Each row is a point. The ring and each string are closed loops that go straight from each point to the next, and from the last back to the first. Before rounding, they use only three directions, however many columns there are. How many times does the string pass through the ring? Passing back the other way cancels.

Ring (8 x 4):
[[ 4.3  3.2 -4.1  3.7]
 [ 1.1  5.8 -4.7  5.2]
 [-3.5  6.2 -4.0  5.3]
 [-6.2  4.1 -2.0  3.8]
 [-5.6  0.7  0.1  1.6]
 [-2.0 -2.5  0.8 -0.2]
 [ 1.8 -3.2 -0.2 -0.4]
 [ 4.8 -1.2 -2.2  1.0]]
String:
[[-3.3  5.4  0.7  3.9]
 [-1.4  2.6 -0.7  2.7]
 [-1.3  1.4 -1.7  2.3]
 [-1.5  1.6  1.8  1.7]
 [-1.1 -1.2  3.3 -0.1]
 [ 0.9 -5.6  3.4 -2.4]
 [ 1.8 -5.6 -0.8 -1.6]
 [ 1.1 -3.7 -3.7  0.0]
 [ 0.0 -1.3 -4.1  1.4]
 [ 3.1  2.5 -0.7  2.7]
 [ 7.8  5.1 -0.5  4.0]
 [ 6.9  6.3 -3.6  5.3]
 [ 3.1  6.5 -7.0  6.0]
 [-1.1  5.0 -6.9  5.3]
 [-4.1  4.7 -7.4  5.2]
 [-6.3  7.5 -5.3  6.2]
 [-7.3  9.1 -1.2  6.2]]
Times through: 1

Ring (6 x 11):
[[ 9.3  3.8  1.0  0.6  0.2 -3.3 -2.5  1.3  0.2  0.4 -4.6]
 [ 4.4  7.2 -2.4  2.6 -1.1 -1.8 -2.8  3.4 -1.0 -3.1 -8.2]
 [-2.7  4.5 -1.4  3.1 -1.4  0.0 -2.6  4.0 -2.3 -3.3 -7.7]
 [-5.8 -4.1  6.2  1.2 -0.2  0.0 -1.7  2.0 -1.6  1.5 -1.7]
 [-1.8 -6.8  8.5 -0.5  0.9 -1.1 -1.5  0.3 -0.8  4.3  1.2]
 [ 7.0 -3.7  6.1 -1.3  1.5 -2.8 -1.9 -0.7  0.0  4.7  0.6]]
String (13 x 11):
[[-10.7   2.4   0.9   4.2  -2.2   1.4  -2.2   5.2  -2.7  -4.1  -7.7]
 [ -6.5   5.1   5.1   4.9  -2.8  -1.3  -1.8   5.6   0.8  -4.7  -7.9]
 [ -1.2   2.8   2.4   2.5  -1.1  -1.2  -2.2   3.3  -0.7  -1.7  -5.8]
 [  1.2   0.3  -0.3   0.7   0.3  -0.4  -2.5   1.6  -2.6   0.5  -4.1]
 [  1.1   4.4  -7.5   1.5  -0.2   1.0  -3.3   2.6  -4.9  -2.2  -7.8]
 [  2.4   8.1  -7.8   2.7  -1.0   0.1  -3.4   3.7  -3.7  -4.2 -10.0]
 [  2.3  12.5  -4.3   5.0  -2.7  -1.8  -3.0   5.7  -0.5  -7.2 -12.3]
 [  0.7  10.0   1.4   5.0  -2.8  -2.8  -2.3   5.6   1.4  -5.9 -10.2]
 [  0.1   4.9   2.3   3.1  -1.5  -1.9  -2.2   3.9   0.1  -2.8  -6.9]
 [ -2.1   5.5   2.8   3.9  -2.1  -1.7  -2.1   4.6   0.3  -3.8  -7.7]
 [  0.4   0.8   2.4   1.4  -0.3  -1.2  -2.2   2.2  -1.1  -0.1  -4.2]
 [ -3.5  -1.0  -4.0   0.7   0.4   2.0  -2.9   1.8  -5.4   0.1  -4.8]
 [ -8.2  -0.6  -3.3   2.0  -0.5   2.7  -2.8   3.1  -5.5  -1.5  -5.9]]
Times through: 2

Ring (10 x 14):
[[  8.5  -2.1   2.9   4.4   0.9   1.0  -4.0   5.4  -0.5   0.2   3.4   0.4
   -0.6   3.9]
 [  5.0   4.9   0.3   3.2   0.3  -3.4  -0.5   5.1  -1.4  -0.2   3.4   1.7
   -0.4   2.9]
 [  0.7   8.7  -1.6   1.3   0.1  -6.1   2.2   3.9  -1.0  -0.3   3.7   2.7
   -0.1   2.4]
 [ -4.4  10.1  -3.2  -1.3   0.2  -7.6   4.6   1.8   0.2  -0.2   4.0   3.5
    0.3   1.9]
 [ -7.8   7.6  -4.6  -4.0   0.5  -6.3   5.5  -1.0   1.9   0.5   3.9   3.7
    1.0   1.5]
 [ -7.1   1.6  -5.1  -5.4   0.9  -2.3   4.1  -3.0   3.2   1.7   3.4   2.9
    1.6   1.3]
 [ -3.5  -5.2  -3.7  -4.8   1.4   2.2   1.0  -3.3   3.8   2.4   3.0   1.7
    1.7   1.7]
 [  0.7  -9.9  -0.9  -2.6   1.7   5.3  -2.3  -1.9   3.8   2.3   3.0   0.5
    1.3   2.6]
 [  6.2 -11.5   3.2   1.6   1.8   6.3  -5.6   1.7   2.7   1.3   3.4  -0.4
    0.2   4.1]
 [  8.1  -9.3   4.2   3.4   1.6   5.1  -6.0   3.6   1.6   0.8   3.5  -0.5
   -0.3   4.4]]
String:
[[  3.3  -2.3   1.2   1.4   1.1   0.6  -2.0   2.7   1.2   0.5   3.6   1.0
    0.0   3.4]
 [  7.2  -1.6  -3.4   0.2   0.4   1.9  -1.5   1.5  -0.9   2.4   1.8   0.8
    0.9   1.4]
 [ 13.5  -1.7  -2.6   3.2   0.1   3.0  -3.7   4.1  -3.1   2.4   1.1   0.0
    0.4   1.4]
 [ 12.9   0.3  -0.5   4.6   0.1   1.2  -3.7   5.7  -3.1   1.3   1.9   0.2
   -0.2   2.3]
 [  8.8   1.1  -4.8   0.7   0.0   0.9  -0.9   2.2  -2.3   2.5   1.3   0.9
    0.9   0.7]
 [  4.0   0.3  -3.2  -0.4   0.5   0.1  -0.2   1.2  -0.2   1.8   2.3   1.4
    0.8   1.6]
 [  1.4   2.2   2.3   2.4   0.9  -2.9  -0.8   4.2   0.8  -0.7   4.4   1.7
   -0.5   3.9]
 [ -0.6   5.6   7.2   5.3   1.2  -6.6  -1.0   7.5   1.2  -3.2   6.2   2.2
   -1.9   6.0]
 [  3.3   8.1   2.9   4.8   0.4  -6.3  -0.1   7.1  -1.3  -1.7   4.6   2.2
   -1.2   4.1]
 [  7.4   9.1  -1.7   3.9  -0.4  -5.1   0.4   6.2  -3.5   0.1   2.7   1.9
   -0.4   2.0]
 [  9.7   4.6  -7.7   0.1  -0.6  -0.4   0.6   2.0  -3.9   3.1   0.5   1.3
    1.3  -0.5]
 [  5.1   1.9  -3.2   0.4   0.3  -0.7  -0.1   2.2  -1.1   1.6   2.3   1.4
    0.6   1.5]
 [  2.0   1.2   1.9   2.1   0.9  -2.0  -1.0   3.8   0.8  -0.4   4.1   1.5
   -0.4   3.7]
 [  3.2   1.3   6.2   5.2   1.2  -2.9  -2.8   6.7   0.8  -1.9   5.2   1.3
   -1.4   5.4]
 [  7.2  -0.3   7.7   7.3   1.2  -1.5  -4.8   8.4   0.0  -2.0   5.0   0.6
   -1.8   5.9]
 [ 12.6  -2.3   2.2   5.5   0.6   2.1  -5.1   6.3  -2.0   0.7   2.6  -0.1
   -0.6   3.4]
 [ 12.6  -3.0  -2.8   2.4   0.2   3.7  -3.6   3.2  -2.4   2.7   1.1  -0.1
    0.7   1.4]
 [ 10.6  -3.3  -3.0   1.4   0.4   3.6  -3.0   2.3  -1.6   2.7   1.3   0.2
    0.8   1.4]
 [ 14.7  -6.0  -1.8   3.1   0.4   5.8  -5.3   3.5  -2.3   2.9   1.0  -0.7
    0.6   1.7]
 [ 14.2 -10.3   7.4   7.4   1.6   6.1  -9.1   7.1   0.0   0.1   3.5  -1.4
   -1.2   5.5]
 [  7.8  -8.4   9.5   6.7   2.0   3.2  -7.5   6.9   2.0  -1.4   5.1  -0.5
   -1.6   6.6]
 [  3.8  -6.2   9.5   5.7   2.1   1.1  -5.7   6.3   2.9  -2.0   5.7   0.2
   -1.6   6.7]]
Times through: 1

Ring (6 x 14):
[[-3.4 -0.3 -5.4  4.7 -2.7  2.0  1.7 -2.4  2.2  0.0  2.4 -0.6  0.9 -1.9]
 [ 1.5  4.8 -6.2  3.8 -2.7  6.4  3.7  2.1 -3.2  0.1 -2.9 -4.1  3.1  1.6]
 [ 4.6  5.1 -6.9 -2.4 -2.9  4.7  1.4  1.1 -0.8  2.4 -2.5 -5.4  4.1  2.3]
 [ 1.4  1.6 -3.9 -2.8 -2.8 -2.6 -3.5 -1.4  5.2  3.0  2.8 -2.5  1.5  0.5]
 [-4.8 -1.8  0.2  3.5 -2.5 -8.0 -5.9 -2.2  8.1  1.1  7.2  1.6 -2.1 -1.5]
 [-5.8 -2.8 -2.9  4.8 -2.6 -3.4 -1.9 -4.0  6.4  0.3  6.2  1.6 -1.2 -3.1]]
String (28 x 14):
[[ -2.7  -1.5  -4.1   0.6  -2.7  -2.9  -2.4  -3.9   6.6   1.8   5.1  -0.1
    0.2  -2.0]
 [ -3.1  -0.2  -2.2   3.6  -2.6  -3.2  -2.6  -1.4   4.8   0.7   4.3   0.0
   -0.4  -0.9]
 [ -5.4  -1.4  -0.7   5.8  -2.5  -5.3  -3.5  -1.7   5.9   0.1   5.9   1.5
   -1.7  -1.6]
 [ -8.5  -4.6  -1.1   6.8  -2.5  -6.4  -3.5  -4.9   8.5  -0.2   8.6   3.5
   -2.8  -4.2]
 [ -7.2  -5.1  -5.0   3.9  -2.7  -2.4  -0.8  -7.2   8.1   0.6   7.5   2.4
   -1.0  -5.2]
 [ -4.7  -3.0  -6.5   3.0  -2.8   0.9   1.1  -5.8   5.3   0.8   4.7   0.5
    0.5  -3.9]
 [ -4.5  -1.8  -7.6   4.9  -2.8   4.3   3.7  -4.6   2.3  -0.1   2.6  -0.3
    1.2  -3.5]
 [ -2.5   2.0  -5.1   7.0  -2.6   4.3   3.2   0.3  -1.2  -1.0  -0.1  -1.6
    1.3  -0.4]
 [ -0.9   3.8  -5.7   6.9  -2.6   6.5   4.5   1.8  -3.4  -1.1  -2.2  -2.9
    2.3   0.7]
 [  1.1   4.5  -7.8   4.3  -2.8   8.7   5.6   1.4  -4.1  -0.3  -3.5  -4.2
    3.7   1.0]
 [  1.4   2.9  -7.9   0.9  -2.8   6.1   3.4  -0.8  -0.8   1.1  -1.5  -3.8
    3.4   0.2]
 [  2.2   4.0  -8.1   1.2  -2.8   7.4   4.2   0.2  -2.2   0.9  -2.7  -4.5
    3.9   0.8]
 [  3.0   7.5  -6.4   5.7  -2.7   9.6   5.8   5.1  -7.3  -0.9  -6.0  -5.5
    4.1   3.4]
 [  2.1   7.0  -5.3   6.4  -2.6   8.0   4.8   5.1  -6.4  -1.0  -5.1  -4.8
    3.3   3.2]
 [ -0.1   3.9  -3.8   5.0  -2.6   2.8   1.3   2.3  -1.4  -0.2  -0.9  -2.7
    1.7   1.5]
 [ -0.1   2.1  -5.7   2.0  -2.7   2.9   1.4  -0.7   0.9   0.9   0.3  -2.6
    2.1   0.0]
 [ -0.3   1.8  -7.4   2.3  -2.8   5.2   3.3  -1.5   0.0   0.7  -0.3  -2.8
    2.7  -0.6]
 [ -0.9   0.7  -6.0   1.1  -2.8   1.8   0.7  -2.3   2.8   1.3   1.8  -1.9
    1.8  -1.0]
 [ -2.4   0.9  -4.1   4.4  -2.6   0.8   0.4  -0.9   2.0   0.2   2.0  -1.0
    0.7  -0.7]
 [ -4.8  -0.9  -3.5   6.2  -2.6  -0.5   0.1  -2.1   3.3  -0.4   3.7   0.5
   -0.3  -2.0]
 [ -8.5  -5.4  -3.7   6.1  -2.6  -3.4  -1.1  -6.6   8.0  -0.1   8.0   3.1
   -1.9  -5.3]
 [ -6.2  -1.9  -0.9   6.6  -2.5  -4.8  -2.9  -2.1   5.8  -0.3   6.1   1.8
   -1.9  -2.2]
 [ -4.3  -0.8  -1.5   4.8  -2.5  -4.1  -2.9  -1.5   5.2   0.3   5.0   0.7
   -1.1  -1.3]
 [ -7.2  -2.4   1.6   7.2  -2.4  -8.7  -5.6  -1.6   7.6  -0.3   7.9   2.9
   -3.2  -1.9]
 [ -8.6  -4.5   2.5   6.2  -2.4 -11.9  -7.8  -3.6  11.0   0.3  10.6   4.2
   -4.3  -3.1]
 [ -8.2  -2.8   4.2   8.1  -2.3 -12.4  -8.2  -1.0   9.3  -0.4   9.5   3.9
   -4.6  -1.7]
 [ -5.1  -0.8   1.0   5.7  -2.4  -7.3  -5.2  -0.6   6.3   0.2   6.2   1.5
   -2.2  -0.8]
 [ -1.8   0.8  -3.0   2.6  -2.6  -1.8  -1.8  -1.0   3.8   1.0   3.1  -0.9
    0.4  -0.4]]
Times through: 0

Ring, 8 rows:
[[-0.7 -4.0 -6.1  0.8  4.0  8.3  5.4 -4.6 -2.4  1.4  2.4 -2.7 -1.6 -9.6]
 [-3.3 -6.3 -6.2 -1.7  2.1  4.3  1.6 -5.9 -4.2  2.7  2.7 -1.8 -1.9 -7.3]
 [-5.4 -6.8 -3.9 -3.8 -1.1 -2.5 -3.4 -5.2 -4.6  2.4  1.6 -0.1 -1.5 -1.8]
 [-4.6 -4.0 -0.2 -3.3 -3.0 -6.8 -5.2 -2.3 -2.6 -0.2 -0.3  1.1 -0.5  3.3]
 [-1.3  0.8  3.2 -0.3 -2.7 -6.3 -2.7  1.4  1.1 -3.6 -2.3  1.1  0.6  5.4]
 [ 2.5  4.4  3.8  3.4 -0.5 -1.7  2.2  3.8  4.3 -5.3 -3.0  0.0  1.2  3.1]
 [ 4.2  4.7  1.6  5.3  2.2  4.2  6.4  3.1  4.7 -4.6 -2.1 -1.5  0.9 -1.9]
 [ 3.2  1.4 -2.5  4.5  4.4  9.0  8.3 -0.3  2.0 -2.0  0.3 -2.8 -0.3 -7.6]]
String:
[[ -6.5  -9.8  -7.4  -4.9   0.7   1.5  -2.0  -8.4  -7.5   4.2   3.8  -1.1
   -2.6  -6.4]
 [ -4.6  -7.2  -5.3  -3.7   1.1   2.1  -0.6  -6.8  -6.3   1.3   3.0  -1.2
   -2.3  -5.3]
 [ -2.1  -2.7  -1.7  -0.7  -0.2  -0.7  -0.3  -2.1  -1.3  -0.1   0.2  -0.4
   -0.6  -1.3]
 [ -2.1  -2.8  -1.8  -0.9   0.1  -0.1   0.0  -2.5  -1.8  -0.6   0.4  -0.6
   -0.8  -1.6]
 [ -3.7  -4.1  -1.6  -2.6  -1.1  -2.7  -2.4  -3.2  -3.1  -0.4   0.6   0.1
   -1.0   0.0]
 [ -2.9  -1.7   0.8  -1.1  -3.0  -6.8  -3.9   0.1   0.5  -0.1  -1.6   1.1
    0.4   3.9]
 [ -4.6  -2.2   2.8  -3.2  -5.2 -11.5  -7.6   0.1  -0.7  -1.3  -2.1   2.3
    0.4   8.1]
 [ -3.4  -1.3   3.1  -2.8  -3.7  -8.6  -5.4  -0.3  -1.5  -3.7  -1.6   1.6
    0.0   6.7]
 [ -1.4  -0.5   1.9  -1.2  -1.0  -2.9  -1.2  -0.9  -1.6  -4.7  -0.7   0.2
   -0.4   2.6]
 [  0.1   2.0   4.2  -0.1  -1.3  -3.6  -0.6   1.1   0.0  -7.1  -1.8   0.4
    0.2   4.6]
 [  0.5   1.4   1.8   1.2  -0.2  -0.9   1.2   0.9   1.1  -4.2  -1.4  -0.3
    0.2   1.3]
 [  0.2   1.6   1.8   1.9  -1.3  -3.2   0.1   2.1   3.1  -2.0  -2.3   0.3
    0.9   2.5]
 [  3.2   6.5   5.7   4.8  -1.9  -4.7   1.3   6.5   7.3  -5.0  -4.8   0.8
    2.3   6.0]
 [  1.4   3.3   2.7   3.3  -1.4  -3.3   0.8   3.8   5.0  -2.3  -3.2   0.3
    1.5   3.1]
 [  1.0   1.7   0.9   2.6   0.0  -0.4   2.0   1.7   3.0  -2.1  -1.8  -0.4
    0.7   0.2]
 [  1.7   2.2   0.7   3.3   0.7   1.1   3.2   1.9   3.3  -2.4  -1.7  -0.8
    0.7  -0.7]
 [  2.0   2.5   0.7   3.7   0.7   1.2   3.5   2.3   4.0  -1.9  -1.9  -0.8
    0.8  -0.9]
 [  1.4   0.0  -1.9   2.3   2.9   5.8   5.3  -1.2   0.2  -2.4   0.4  -2.0
   -0.6  -5.2]
 [  2.5  -0.1  -3.7   3.2   5.4  11.0   8.8  -2.4  -0.6  -2.7   1.6  -3.3
   -1.2  -9.4]
 [  0.2   0.0  -0.8   2.0   0.5   0.7   2.1   0.3   1.9  -0.5  -0.9  -0.7
    0.2  -1.6]
 [  0.5  -0.1  -1.8   2.7   1.1   2.2   3.1   0.2   2.3   0.6  -0.7  -1.1
    0.2  -3.2]
 [  0.5  -3.9  -7.5   1.9   6.0  12.7   8.5  -5.3  -2.5   1.4   3.3  -3.8
   -2.0 -13.1]
 [ -0.9  -7.3 -10.5  -0.3   7.9  16.6   9.4  -9.5  -7.1   1.6   5.9  -4.8
   -3.6 -17.3]
 [ -1.5  -4.7  -5.7  -0.6   3.6   7.5   4.3  -5.6  -4.1   0.4   2.9  -2.5
   -2.0  -8.7]
 [ -4.4 -10.1 -10.6  -3.4   5.0  10.7   4.1 -10.6  -8.8   3.8   5.8  -3.4
   -3.7 -13.9]
 [ -5.0  -7.8  -6.5  -3.0   0.7   1.5  -0.9  -6.4  -4.8   4.3   2.7  -1.1
   -1.9  -5.9]]
Times through: 2
